Each row of a before or after table is a point. The points were changed in one or more steps. Then noise was added and the rows were shuffled. The steps act on columns, c1 being the first. Write out the steps. A step turns or swaps two columns, mirrors them in a line or flattens them onto one, adds a multiple of one to another, or multiplies or shifts one. Angles are multiples of 10 degrees, from the lower column toward the higher: turns from -170 to 170, lines from 10 to 170 but not 90. Use the fewest steps. Two steps may share a column if one is a turn and the other turns, adds or multiplies; they go together, in the order done. Otherwise the lowest column goes first.

Before (11 x 2):
[[-0.41,0.34],
[-0.16,0.67],
[0.28,-0.34],
[-0.28,-0.13],
[0.06,-0.04],
[0.05,-0.14],
[0.34,0.17],
[-0.83,0.39],
[-0.68,-0.34],
[0.43,0.49],
[-0.99,0.31]]
After (11 x 2):
[[0.62,0.43],
[0.90,-0.27],
[1.03,-0.09],
[-0.08,0.03],
[0.26,0.20],
[-0.29,-0.58],
[-0.11,0.18],
[-0.31,-0.21],
[-0.34,0.30],
[0.28,-0.69],
[0.50,-0.30]]
Steps: turn c1 and c2 by -170 degrees

Before (11 x 4):
[[-0.38,0.20,-0.21,-0.31],
[1.47,0.08,0.29,0.27],
[-0.53,0.46,-0.23,-0.12],
[-0.38,0.54,0.04,-0.40],
[-0.49,0.57,-0.05,-0.02],
[-0.44,-0.36,-0.07,0.60],
[-0.57,0.13,-0.16,-0.30],
[0.49,0.48,-0.40,-0.22],
[-0.36,0.57,0.03,-0.05],
[-0.56,0.41,-0.16,-0.41],
[-0.28,0.50,-0.26,0.98]]
After (11 x 4):
[[0.47,-0.19,0.44,0.52],
[0.35,-0.02,0.58,0.12],
[0.52,-0.18,0.11,0.37],
[0.43,-0.23,0.50,-0.90],
[-0.54,-0.43,0.51,0.13],
[0.56,-0.04,-0.33,-0.53],
[-1.42,0.33,0.09,-0.53],
[0.33,0.05,0.53,0.48],
[0.53,-0.04,0.55,0.13],
[0.35,-0.23,0.19,0.39],
[0.52,-0.23,0.45,0.15]]
Steps: turn c1 and c4 by -170 degrees; swap c2 and c3

Before (8 x 9):
[[-0.43,-0.14,0.25,0.60,0.32,-0.58,-0.23,-0.27,-0.53],
[0.65,0.45,0.11,-1.11,0.06,0.10,-0.52,0.51,-0.05],
[0.57,0.22,-0.14,-0.59,-0.53,-0.57,-0.01,0.10,0.40],
[-0.99,-0.01,0.16,0.67,0.49,-0.61,0.06,0.24,0.02],
[-0.44,-0.53,0.50,0.73,0.22,0.00,-0.15,0.22,0.09],
[-0.02,0.33,0.58,-0.35,-0.20,0.10,0.17,0.29,-0.28],
[0.54,0.57,0.53,-0.38,0.34,-0.27,-0.09,-0.01,0.23],
[-0.66,-0.65,0.23,0.23,0.53,-0.60,0.34,-0.21,-0.05]]
After (8 x 9):
[[-0.63,-0.67,0.20,0.28,0.56,-0.59,0.11,-0.23,-0.06],
[-0.41,-0.54,0.53,0.72,0.18,0.01,-0.05,0.23,0.12],
[0.51,0.57,0.51,-0.36,0.34,-0.24,-0.03,0.01,0.27],
[-0.97,-0.01,0.18,0.65,0.51,-0.60,0.03,0.22,0.02],
[-0.44,-0.12,0.22,0.61,0.34,-0.58,-0.07,-0.25,-0.51],
[0.58,0.22,-0.13,-0.61,-0.55,-0.59,0.03,0.14,0.41],
[-0.04,0.34,0.54,-0.33,-0.16,0.07,0.08,0.30,-0.30],
[0.66,0.41,0.16,-1.11,0.10,0.09,-0.22,0.53,-0.07]]
Steps: multiply c7 by 0.4
